Rows are points. The points of each table are mixes of a few directions, plus a little noise. Count the directions of each table, and those that both share. Where both have some left over, give the other angles between the two spaces (their principal angles), to ten degrees, smallest first.
In the rows, zero is written as 128.

First (4 x 3)
[[108 152 135]
 [181  64 110]
 [ 92 172 140]
 [131 124 127]]
Second (7 x 3)
[[127 128 129]
 [ 76 163 240]
 [133 125 118]
 [141 119  99]
 [141 119 100]
 [140 120 102]
 [137 122 108]]
Directions: first 1, second 1, shared 0; angles 50

First (7 x 8)
[[ 99 112 158  85 121 150  91 164]
 [142 148 182 109 144 125 100 139]
 [138 140  58 152 146 118 212 127]
 [122 119 167 155 100  82 107 120]
 [134 125 116 123 131 155 113 110]
 [124 121 153  92 129 172  69 126]
 [135 129  63 178 125  95 202 108]]
Second (9 x 8)
[[189 196 170 137 184  92 165 132]
 [ 93  87 123 127  89 139  92 123]
 [ 99 101 111 124 106 135 123 136]
 [112 102 117 120 108 159  92 111]
 [ 91  86 132 145  79 111  99 122]
 [129 139 140 104 145 138 131 152]
 [ 89  82  74 146  87 133 136 117]
 [202 191 130 147 184 126 158  90]
 [148 167 155 102 170 120 157 168]]
Directions: first 4, second 4, shared 4

First (10 x 11)
[[153 143 131 107 108 160 100 179 150 124 159]
 [150 133 123 157 127 147 126 140 122  85 142]
 [134 136 137 100 113 139 112 143 150 146 142]
 [124 123 136 152 132 115 149  69 124 112 117]
 [104 122 136 100 128 106 133 102 136 171 112]
 [137 128 118 152 136 135 130 143 114 100 130]
 [122 127 117 115 134 129 118 171 121 143 127]
 [116 121 124 133 138 115 137 117 117 133 115]
 [109 119 134 131 135 104 147  78 123 142 107]
 [130 128 124 132 131 130 127 139 124 123 129]]
Second (11 x 11)
[[128 127 159 145 114 112 157   7 149 116 121]
 [120 124 113 125 140 125 123 167 113 137 122]
 [124 126 116 124 136 129 121 167 117 134 126]
 [119 123 122 130 137 120 131 133 118 134 119]
 [127 127 131 130 127 126 131 115 130 127 126]
 [119 123 122 130 136 119 132 131 118 133 119]
 [122 125 125 130 134 122 132 127 122 132 121]
 [122 125 119 126 136 125 126 151 118 134 123]
 [135 132 126 123 124 138 119 149 132 126 137]
 [170 151 144 112  93 174  98 157 167 106 174]
 [121 124 131 133 131 118 138 102 125 129 119]]
Directions: first 3, second 2, shared 2

First (8 x 18)
[[ 88 141 114 159 159  64 181  52 156 139 131  91 154 126 149 108 142 115]
 [130 119 141 119 112 182 139 217 100 137 132 159 134 144 116 190 117 161]
 [150 111 132  76 112 151  99  94 156 157  89 119 112  90 109  86 123  88]
 [170 106 148  77  98 200  65 195 112 127 112 165  97 118 103 135 110 131]
 [110 155 106 182 159  37 133  35 141  89 154  94 130 138 157  76 147 115]
 [139 117 150 124 147 140  62 163 121  83 146 158 101 140 137 115 117 147]
 [ 97 124 135 135 138 144 184 168 127 155 129 134 158 139 131 182 126 151]
 [139 151  97 151  99 106 161 101 111 136 130 105 137 131 121 131 143 116]]
Second (10 x 18)
[[150 142 121 155 106 141 110 188  79  91 158 152 117 160 126 162 129 159]
 [123 124 130 122 133 125 133 114 141 137 121 122 131 120 129 120 128 120]
 [139 136 124 142 117 135 119 159 102 109 143 141 122 144 127 146 128 145]
 [151 143 121 157 105 141 110 190  77  89 160 153 116 161 125 163 128 161]
 [ 86 101 141  76 170 103 161  16 220 197  71  83 149  69 132  65 127  69]
 [ 91 105 140  83 165 106 156  30 209 189  78  89 146  76 132  73 127  76]
 [128 128 129 129 127 128 128 128 128 127 128 128 128 128 128 128 128 128]
 [161 148 118 168  96 147 103 215  57  75 172 163 112 173 125 176 128 174]
 [143 137 124 145 115 137 117 166  97 105 147 143 122 147 126 149 129 148]
 [109 115 134 104 147 116 143  76 171 160 101 106 137 100 131  98 128 100]]
Directions: first 4, second 1, shared 1

First (10 x 32)
[[ 94 129 156 167 190 185 120  42 141 130  80 227 117 121 154  72 137  59
  172 122  81  59 178 170 107  92 127 139 109 177  88 177]
 [120 163 172 183 145 142 120 120 135 127 131 145 108  78 136 128 165 115
  145  99 168  78 161 107 152 160 113 131 151  87 120 168]
 [131  75  91  95 117 132  98 113 130 125 119 101 169 185 100 130 103 118
  121 152  78 153 112 164 151  82 150 101 107 205 151 101]
 [137  94 119 137  71  90 112 145 148 124 133  79 136 147  82 136 100 163
  102 126 158 147 134 116 140 135 121 115 119  97 156 105]
 [141 131  96  71 140 130 141 152  99 128 136 117 141 150 141 144 128 130
  121 148  96 169  87 139 128 111 145 117 135 164 131 101]
 [123 122 129 142 103 109 136 142 155 142 174  86 140 115 148 152 114 162
  126 131 147 138 108  97  92 163 123 196  99 123 130 133]
 [134 146 116  99 107  95 185 160 121 133 134 141  95 122 149 120  99 168
  108 136 146 170 106 106  51 148 116 165 118  68 107 103]
 [143 132  97  69 140 129 142 151  93 123 119 130 132 153 130 134 127 126
  117 146  98 168  96 145 133 103 143  95 143 150 130  96]
 [106 174 204 230 175 174  92  85 145 126 125 165 112  53 142 122 197  80
  172  82 170  22 194 112 187 163 110 127 159 104 116 209]
 [150 115 100  89  92  95 135 170 112 121 130  89 131 154  98 143 110 160
   96 138 139 177 104 123 139 124 132  95 139 105 150  85]]
Second (10 x 32)
[[114 121 165 199 103 117 111 105 168 129 128 126 116 101 109 116 124 136
  132 103 174  84 174 108 128 156 106 149 116  80 130 158]
 [150 151  99  65 129 113 159 181  88 126 140 112 122 136 140 150 132 149
  109 142 123 182  82 121 123 130 137 111 152 117 131  92]
 [127 160 121  95 178 159 143 137 102 136 153 137 139 115 183 150 158 109
  149 140  94 135  90 131 123 129 144 152 137 180 113 138]
 [103 157 152 150 178 163 149  92 137 142 134 185 115  95 190 111 142 100
  164 126 108  91 135 129  76 137 124 193 109 151  87 170]
 [131  91 112 114 118 127 113  95 118 108  52 174 116 178  68  76 100 102
  113 132 103 129 167 177 149  67 130  42 134 125 133 102]
 [131 201 125  74 214 174 171 147  71 134 141 179 115  96 211 143 181  94
  156 138  87 136  83 133 114 129 145 141 163 166  91 141]
 [136 130 118 115 124 125 119 157 126 135 172  73 155 123 142 171 142 144
  127 134 130 146  93 110 147 147 138 148 130 155 145 125]
 [136 133 140 144  92  95 146 138 127 115  87 154  83 124  85  95 108 148
  102 111 175 130 165 120 118 133 105  86 145  29 126 112]
 [124  53 145 209  44  93  50 109 196 124 143  36 168 146  42 143 102 156
  111 109 179  97 174 113 193 143 116 117 100 116 185 136]
 [126  83 104 115  99 113 119 119 147 131 131 103 151 165 111 126  91 142
  118 145 107 151 118 140 109 109 135 142  94 160 139 108]]
Directions: first 5, second 5, shared 5

First (9 x 32)
[[114 126 149 105  71 136 147  96 183 127  89 114 126 121  80 151  86 124
  134 141  86 109  87 118 126 145 126 167 183 156 162 110]
 [102 112 116 161 152 127  96 192  88 154 153 127 133 113 141 137 127 140
  166 140 137 138 177 156 161 138 133 144 132  96 116 138]
 [114 108 164 169 138 102  70 120 111 198 161 166 147  93  68 120 134 201
  171 170 146  95  77 142  21 182 142 122  89 103 101 103]
 [169 176 116  85 131 148 164  89 166  82  98 105  99 162 183 133 182  90
   59  75 127 107 138  94 148  56 125 108 143 137 172 160]
 [149 124 143 101 122 124 155  71 130 128 125 160 136 149 114  81 116 141
  101 130 131 150  55 121  82 126 101  79  80 161 108  93]
 [167 123 113 145 147  76 122 116  91 105 140 124 159 129 140 107 136 109
  112 133 152 154 127 121  90 154 137 103  52 131  78 129]
 [100 119 114 163 159 119  74 217  75 190 144 111 137 117 169 141 149 153
  166 134 125 129 183 172 174 112 120 155 140  71 139 147]
 [137 151 130  99 105 139 144 111 165 122  92 102 115 142 144 145 140 113
  101 108 101 107 120 116 148  92 120 145 169 134 175 138]
 [ 99 113 106 124 128 182 180 139 143  47 150 143 100 126 113 136  82  83
  142 121 148 163 187 112 202 146 149 129 164 162  99 134]]
Second (8 x 32)
[[132 156 132  82  76 137 176  61 126  94 105  92 121 124 141 146 111  87
  116 172  86 143  87 132 153 131 108 134 101 176 187 170]
 [158 119  95 130 129  71  64 197 126 194  75  64 170 141 121 144 121 110
  105  72 105 113 154 132 112 113 125 181 192 107 134 121]
 [119 144 147 107 138 174 153  67 124 125 164 172  92 133 131 105 156 151
  121 145 145 121  82 123  97 114 114  77  91 143 144 138]
 [113 121 137 147 126 153 160 116 134 118 179 147 128 136 105 106 132 147
  155 152 117 151 112 120 124 128 105 109  99 140 113 102]
 [122 115 119 133 159 128  79 145 128 202 141 146 113 150 119 112 163 158
  123  94 130  98 109 118  80 106 107 131 179  91 137 106]
 [122  85 112 196 137  82  99 232 140 132 130 109 173 124 105 139  98 130
  169 107 123 145 201 128 166 153 146 182 170  91  62  74]
 [ 96 122 145 131  94 135 173 101 135  51 119 140 105 102 151 160  95  99
  160 185 114 143 142 133 208 173 147 154 126 131 137 143]
 [164 160 139  97 164 145 121 105 110 110 110 156 122 115 151 114 146 142
   74  97 204 108 136 139  85 107 173  55  65 146 107 166]]
Directions: first 6, second 5, shared 1; angles 30, 40, 50, 60

First (11 x 32)
[[132 131 121 123 140 134 128 128 132 125 140 134 125 123 132 127 128 136
  133 122 125 129 118 123 124 133 128 133 129 129 131 124]
 [149 143  85  97 206 161 129 124 151 110 202 166 111  96 154 116 126 177
  155  89 108 134  64  97 106 155 127 157 131 138 149 105]
 [127 127 131 130 124 127 128 128 127 129 124 126 129 130 127 128 128 126
  127 130 129 128 131 130 130 126 127 126 128 128 126 129]
 [104 111 176 164  41  91 127 133 101 148  44  85 147 164  99 142 130  73
   96 172 151 122 200 164 153  97 129  96 124 117 104 153]
 [132 130 121 123 139 133 128 127 131 126 137 134 126 123 132 126 128 135
  132 123 125 129 118 124 124 131 128 132 128 130 132 125]
 [144 140  97 105 184 153 129 125 145 116 183 156 116 104 147 119 127 164
  148 100 113 132  82 105 111 147 128 149 131 135 143 111]
 [ 95 104 194 177   7  76 127 135  91 155  13  68 154 177  88 147 130  52
   85 187 160 119 228 177 162  86 128  83 122 113  95 164]
 [141 137 101 108 176 150 128 125 142 117 174 152 117 108 145 120 128 160
  145 103 115 131  88 108 114 145 128 146 130 135 142 113]
 [130 129 123 125 136 131 128 127 130 126 135 132 126 124 131 127 128 132
  130 124 126 128 121 125 126 131 128 131 129 129 130 126]
 [118 122 147 141  95 114 127 130 118 135  96 112 135 142 116 133 129 107
  116 145 137 125 156 142 137 116 128 116 127 124 119 138]
 [136 135 111 115 159 141 128 127 137 121 157 143 122 115 138 123 127 148
  140 113 120 130 103 114 119 139 127 139 130 133 137 118]]
Second (9 x 32)
[[133 162  92  96 118 128 123 126 143 135 150 116 159 171 136 108 130 135
   75 148 120  98 145 110 119 101 150 120 101 110 141 148]
 [142 118 143 159 164 136 106 141 110 110 137 150 117  84 138 133 125 148
  165 100 149 138  98 120 121 145 101 149 149 155 117 100]
 [136 168 109  77  94 124 127 117 152 147  74 127 136 190 129 120 129 114
   53 173 108 106 162 126 124  60 143 150 119 127 120 140]
 [142 122 120 157 142 127 168 160 142 124 132 133  93  79 125 102 167 128
  144 111  70 144 126 139 167 148 129 154 149 148 116  98]
 [104  97 141 127 150 134 146 111 131 124 151 133 109  97 118 153 120 127
  181  93 136 157  95 136 128 173 129 119 139 125 142 129]
 [114 179  99  63 107 124 107 107 158 140 114 118 180 200 129 127 125 118
   32 142 151  90 150  98 109  52 154 147 105 126 140 164]
 [119 103 152 181 119 115 125 148 103 121 138 110 140  99 117 128 136 119
  151 112 149 132 138 136 144 154 119 106 130 131 121 128]
 [144 112 135 134 131 137 108 115 100 128 145 135 118 136 140 137  95 148
  170 154 140 131 118 137 101 158 115  91 114 100 133 126]
 [119  93 160 158 127 125 140 127 112 126 112 130  99  95 118 146 125 118
  179 119 129 155 121 152 139 162 114 118 146 130 121 117]]
Directions: first 1, second 6, shared 1

First (10 x 32)
[[ 87 110 119 147 123 136 152 157  86  93 140 101 139 152 108 158 133 115
   99 127 112 140 145 132 104 142 151 136 133 116 165 107]
 [ 98 147 125 120 121 144 145 134 116 154 108  95 177 132  90  83 100 152
  126 181 148 129 136 133 176 109 178 138 137 119 117 105]
 [158 148 133 112 135 123 112 102 159 162 119 147 128 106 135  94 119 149
  153 137 146 121 121 126 155 114 115 123 129 131  99 142]
 [206 149 152  94 127 112  78  82 208 181 103 177  93  88 184  90 125 132
  178 115 144  99  82 118 154 105  80 111 107 162  56 172]
 [ 83  94 111 163 131 131 157 166  68  61 162 109 120 161 112 196 151 103
   86  99  97 150 157 132  69 162 133 135 137 109 196 107]
 [117 137 128 122 124 135 133 130 127 141 116 114 149 129 114 106 114 138
  129 152 138 125 128 130 151 118 150 132 130 127 118 120]
 [148 149 118 126 155 123 126 100 136 150 143 151 132 106 114 104 124 167
  146 137 148 139 153 132 144 128 110 126 148 105 131 134]
 [101  84 132 148 105 127 134 170  99  67 137 111 100 162 151 201 155  67
   93  84  86 126 113 123  65 151 127 128 108 146 159 122]
 [179 165 138  99 140 121 101  82 183 192 109 159 131  90 138  63 109 167
  172 152 161 115 115 125 181 102 109 121 130 133  75 151]
 [103  96 125 149 118 128 139 159  97  77 144 116 110 154 136 185 149  91
   99  97  97 134 129 127  78 150 127 130 121 129 164 120]]
Second (11 x 32)
[[129 114 134 130 117 126 124 138 130 114 126 128 113 136 145 149 136 104
  123 110 115 122 113 124 109 132 123 125 116 141 127 132]
 [125 192 101 119 176 138 151  83 120 194 139 130 196  94  49  32  88 236
  156 207 190 156 194 144 213 108 154 138 183  68 133 110]
 [129  95 142 132 103 122 116 152 131  94 122 127  93 146 170 178 149  73
  114  87  96 113  94 120  84 138 114 123 100 159 127 138]
 [128 117 132 129 120 126 124 135 129 117 127 128 117 134 141 144 134 111
  123 115 117 123 116 125 114 131 124 127 119 138 127 131]
 [126 157 115 124 150 133 139 107 125 158 134 130 159 113  92  84 110 177
  141 164 156 141 158 136 167 119 140 132 152 101 130 120]
 [126 145 121 126 141 131 135 116 126 147 131 129 147 118 106 101 117 158
  136 150 146 136 146 132 151 122 135 130 143 111 129 123]
 [132  57 158 138  75 117 102 178 137  54 116 125  52 166 217 236 173   7
   97  40  58  96  54 111  34 150  99 117  67 195 123 149]
 [125 164 113 123 155 134 141 102 124 166 134 130 167 108  81  73 104 190
  143 174 164 144 166 137 176 117 143 133 159  94 130 117]
 [128 124 129 130 125 127 126 131 128 124 128 128 124 130 133 134 130 122
  126 123 124 126 124 127 123 129 126 128 125 132 128 129]
 [129 112 135 130 116 125 123 139 131 112 125 127 112 137 148 151 138 102
  121 108 113 122 111 124 108 133 122 126 115 143 127 133]
 [128 129 128 128 129 128 128 127 127 129 128 128 129 127 126 126 127 131
  129 130 130 129 130 129 130 128 128 128 130 126 128 128]]
Directions: first 3, second 1, shared 1
